Each point is reached from the start by the listed moves, each made 0, 1 or 2 times, or once backwards (-1), plus a little noise. Say if it took an odd or an even number of moves. Then give how often each move was made.
In the rows, 128 means zero.

Moves:
(1): [160 133 153]
(2): [124 167 126]
Start: [148 143 100]
Points:
[172 226 120] => odd (1, 2)
[120  99  77] => even (-1, -1)
[208 191 147] => odd (2, 1)
[216 113 152] => odd (2, -1)

Moves:
(1): [167 110 123 135 133 124 140 132 117]
(2): [149 160 129 130 118 122 118 128 133]
(3): [130 122 184 122 132 119 143 133 123]
(4): [122 128 129 161 141 125 123 129 129]
(5): [138 153 120 111 182 119 141 128 129]
(6): [135 126 134 125 125 161 130 120 118]
Start: [135 127 139 129 124 119 127 103 137]
Points:
[178 106  75  87 175 157 153  95 115] => even (1, -1, -1, -1, 1, 1)
[237 201  78  93 142 137 124  92 131] => odd (1, 2, -1, -1, 1, 1)
[191  45 249 194 178 125 185 113  93] => even (2, -1, 2, 2, 0, 1)
[200  56 132 138 141 150 163 101  99] => even (2, -1, 0, 0, 0, 1)

Moves:
(1): [149 132 134 134 124 128 125 129 125 131 133]
(2): [116 151 130 114 139 133 129 141 130 127 122]
(3): [126 124 154 132 127 130 136 132 133 125 130]
(4): [120 140 125 152 116 130 129 129 127 136 121]
(5): [127 127 132 143 164 114 124 123 117 135 111]
(6): [130 123 124 129 138 150 137 130 118 126 133]
(7): [134 140 120 121 137 120 156 123 141 130 129]
(8): [137 117 122 142 129 116 134 150 122 125 134]
(9): [132 131 123 141 133 134 116 137 152 117 134]
(10): [124 117 131 126 128 123 121 131 132 149 136]
(11): [123 138 124 128 134 128 124 119 122 126 150]
Start: [130 129 128 149 125 138 123 128 112 116 138]
Points:
[186 145 166 243 230 164 122 152 100  77 181] => even (2, 0, 2, 0, 2, 2, 0, 1, 2, -1, 2)
[138 130 109 228 162 108 115 170 105 112 153] => even (0, 0, 0, 1, 1, 0, 0, 2, 1, 0, 1)
[133 142  99 192 214 121 120 185 139 133 205] => even (0, 1, 0, 0, 1, 1, 1, 2, 2, 2, 2)
[109 249  93 172 218 102 168 105  77 163 119] => odd (1, 2, -1, 2, 2, 0, 2, 0, -1, 0, 2)
[ 90 167 155 166 161 153 166 196 152 122 145] => odd (-1, 2, 2, 1, 0, 1, 1, 1, 1, 1, 0)
[163 150 203 196 211 108  71 197 136  94 125] => even (2, 2, 2, -1, 2, -1, -1, 1, 2, 0, 0)

Moves:
(1): [147 129 125 127 136 138 124 126 125 130 126 130 121 127 129 125 124 125]
(2): [129 148 134 131 122 124 121 133 130 127 131 136 124 123 124 123 127 128]
(3): [133 122 139 131 130 126 126 132 118 128 127 134 122 122 120 134 129 136]
(4): [132 118 123 152 131 131 125 127 120 131 136 121 127 120 144 126 131 128]
(5): [128 133 124 127 146 120 128 129 137 135 143 121 126 124 127 135 129 129]
(6): [118 130 133 128 133 144 130 130 122 134 132 137 121 126 127 130 120 123]
(7): [128 127 129 130 126 123 151 125 127 124 133 125 125 127 128 127 133 123]
(8): [135 122 124 131 124 122 122 152 134 127 135 135 132 128 125 133 128 114]
(9): [127 122 134 128 124 134 139 119 146 130 129 122 123 117 132 133 131 131]
(10): [130 132 131 131 125 130 131 125 130 150 131 122 128 133 127 129 130 123]
(11): [128 122 126 122 122 127 123 121 128 129 148 126 128 128 127 128 129 123]
(12): [130 127 127 135 131 128 130 120 130 134 128 148 129 139 133 137 121 128]
(13): [132 128 135 135 127 136 129 128 126 127 134 124 147 137 119 125 118 125]
(14): [126 130 141 131 129 137 129 134 131 127 131 125 118 151 129 128 128 132]
(15): [133 129 145 111 133 121 128 128 125 132 138 127 138 117 149 123 131 123]
(16): [130 137 129 126 120 133 131 128 121 128 132 120 124 129 132 151 124 131]
(17): [124 131 125 128 137 139 124 116 133 122 118 134 136 132 125 130 155 117]
(18): [136 130 122 123 124 134 139 139 124 133 136 128 135 124 132 125 134 157]
Start: [116 129 112 143 123 148 129 140 136 142 127 136 144 129 122 119 128 136]
Points:
[ 92 130  97 192 121 167 187  81 183 192 181 150 158 112 129 119 122 155] => odd (-1, 1, -1, 1, 1, 1, 1, -1, 2, 1, 1, 2, 1, -1, -1, -1, 0, 1)
[179 163 134 111 158 190 129 169 148 234 215 166 160 171 136 170 100 161] => odd (2, 0, 0, -1, 2, 1, -1, 1, 0, 2, 1, 2, 1, 1, 1, 1, 0, 2)
[154 123  87 148 106 174 145 102 180 180 147 138 160  94  95 107 212 164] => odd (1, 1, 1, 0, 0, -1, 0, 0, 2, 2, 2, 0, 0, -1, -1, -1, 2, 2)
[113 134 136 132 111 226 131  62 126 143 139 157 162 221 115 172  95  86] => even (1, -1, -1, -1, -1, 1, 0, -1, 0, 0, 2, 2, 2, 1, 0, 2, 1, -1)
[105 153 114 112 160 176 126  86 188 143 137 116 140  94 113 156  93 119] => odd (1, 0, -1, -1, 2, 1, -1, -1, 2, -1, 0, 0, 1, -1, 0, 1, 0, -1)
[132 112 131 140 107 159 136 127 174 178 153  64 113 177 134 113 113 107] => odd (1, -1, -1, 0, 0, -1, 0, 0, 1, 2, 1, -1, 0, 2, 0, 0, -1, -1)
[119 157 133  94 123  98 132 191 162 188 231  96 170  89 163 111 126 139] => odd (-1, 1, -1, 0, 2, 0, 0, 1, 0, 1, 1, -1, 0, 0, 2, 0, -1, 1)
[161 106 199 148 131 166 138 167 136 210 249 103 171 144 152 129 137 140] => odd (0, 0, 2, 1, 1, 0, 0, 1, 1, 2, 2, 0, 2, 2, 2, 0, 0, 1)
[121  95 143 192 124 208 174  73 110 126 164 165  77 156 174 157 154 138] => even (1, 0, 1, 2, -1, 1, 2, -1, 1, -1, 2, 2, -1, 2, 0, 1, 1, 0)

Moves:
(1): [118 138 118 110 147 127 115 139 125 128 127 131 115 144 130 135 139 125
 120 119 136 129 136 129 134]
(2): [123 133 128 138 120 128 139 134 119 137 132 125 137 120 133 119 124 126
 139 127 135 153 135 137 128]
(3): [123 123 129 136 128 127 138 121 135 134 129 132 118 127 129 125 132 133
 128 128 132 126 126 127 118]
(4): [124 132 133 121 127 135 129 131 126 136 121 125 126 131 125 128 134 116
 136 129 125 124 129 127 123]
(5): [133 123 134 124 132 117 126 128 113 139 136 123 124 126 132 127 129 127
 119 126 128 131 137 127 121]
(6): [111 128 120 125 119 126 122 135 117 139 122 120 130 143 132 121 150 130
 131 139 124 115 132 123 114]
(7): [126 124 124 123 117 121 140 122 137 128 129 114 120 142 125 126 124 140
 121 117 114 125 142 125 137]
(8): [126 108 132 124 130 141 122 138 131 115 133 134 129 122 139 143 127 124
 123 126 146 127 134 125 128]
(9): [131 142 117 127 119 130 124 134 128 112 145 130 141 124 137 129 123 126
 123 124 108 118  96 138 131]
(10): [134 136 126 110 135 117 120 130 133 131 129 121 147 125 122 134 121 128
 130 115 130 114 137 148 121]
(11): [118 128 120 126 126 129 130 125 127 125 135 127 123 120 123 131 123 135
 131 131 123 130 131 128 129]
(12): [124 133 133 127 122 122 132 123 129 140 122 130 126 129 132 136 125 128
 123 132 128 134 124 138 138]
(13): [130 130 142 139 126 124 119 131 142 134 124 117 110 138 131 142 122 138
 127 121 127 130 121 140 128]
(14): [135 129 131 137 126 124 121 128 138 130 134 133 130 140 126 132 129 121
 125 130 133 130 137 123 127]
(15): [129 125 128 131 123 128 122 126 119 125 134 131 128 142 132 125 132 119
 147 128 140 122 130 130 121]
(16): [129 137 124 132 131 126 121 126 124 126 140 109 128 130 128 131 121 120
 128 125 136 128 111 129 134]
(17): [127 134 127 133 119 130 129 132 120 135 122 142 133 106 136 147 136 122
 127 126 139 114 132 123 134]
(18): [124 129 135 121 128 119 130 133 130 134 121 123 128 123 134 114 135 133
 133 135 131 129 127 120 132]
(19): [113 121 121 139 140 130 124 129 130 122 125 133 119 124 126 107 118 124
 135 129 116 133 131 118 128]
(20): [113 129 139 125 130 138 120 136 130 126 123 126 128 129 117 124 124 132
 125 121 130 128 133 119 129]
(21): [129 117 126 119 131 125 150 141 120 132 125 127 124 135 120 131 112 132
 122 140 129 130 120 127 115]
(22): [125 132 137 136 135 125 131 129 122 124 130 125 144 127 136 124 127 129
 138 139 131 132 131 109 124]
(23): [119 144 120 122 130 137 115 133 131 125 130 127 128 136 132 118 120 131
 128 130 130 121 137 136 130]
(24): [125 124 136 128 135 124 143 140 116 118 125 123 125 130 121 127 135 115
 131 142 131 113 126 132 116]
Start: [133 114 132 146 122 121 142 127 132 129 127 114 138 112 124 127 128 133
 117 136 128 140 127 121 124]
Points:
[138  39 207 195 128 109 209 167  52 102 170  73 155  80 132 161  75  97
 192 189 222 198 155 103  78] => odd (-1, 2, -1, 0, 1, -1, 0, 2, -1, 0, 2, 0, 1, 0, 2, 1, 0, 0, 0, 0, 1, 2, -1, 2)
[ 96  90 129 170  68  83 249 181  68 133 157  68 118  66 155 193  75 160
  76 173  60 102  86 155  87] => odd (-1, 1, 0, 0, 2, 1, 2, 1, 2, 0, 2, 1, 2, -1, -1, 0, 2, -1, 1, -1, 2, 1, 0, 2)
[ 73  55 160 161  59 107 210 170 124  98 136  94 133 190 147  89 119 148
 157 233 152 155 187  93 112] => even (-1, 1, -1, -1, -1, 1, 2, 2, 0, -1, 2, 2, 0, 2, 2, -1, -1, 2, 0, 0, 1, 1, 1, 2)
[139 149  59 120 152 109 180 178  58  78 245  68 107 161 119 107  86  78
  77 130 116 172  90 171 117] => odd (2, 2, 0, 0, 2, -1, 1, 0, 2, -1, 1, -1, -1, 1, 0, 2, -1, -1, 0, -1, 1, -1, 1, 2)
[128  86 209 161 132 107 207 142  55 160 130 106 129 172 115 121 169  46
 154 217 194 137  82  91  49] => odd (0, 0, 2, 2, 1, 0, -1, 0, 0, -1, -1, 2, -1, 1, 2, 1, -1, 0, -1, 1, 1, 1, -1, 2)
[ 54 173 130  77 174  86 102 192  99 230  51  82 148 134 129  98 116 172
 107 155 148 115 174 132  79] => even (1, 0, 0, 0, 1, 2, -1, -1, -1, 2, -1, 1, 1, -1, -1, 0, 1, 1, 1, 1, 2, 1, 2, -1)
[ 93 149 186 181 145 129  46 156 160 146 104 117 143 123 175 134 105 112
 187  75 207 156 240  82 162] => even (1, 1, -1, 1, 0, -1, 1, 1, -1, 1, -1, 0, 2, 1, 2, 0, 2, 1, 2, 1, -1, 2, 1, -1)
[ 27 114 111 124 144 159 179 194 135  70 134 168 119  79 154 169 150 119
  81 177 130  83 105  19 143] => even (2, -1, 2, 1, -1, 0, 1, 2, 2, -1, 2, 1, -1, 1, -1, 0, 2, 1, 1, 1, 1, 2, 0, 1)
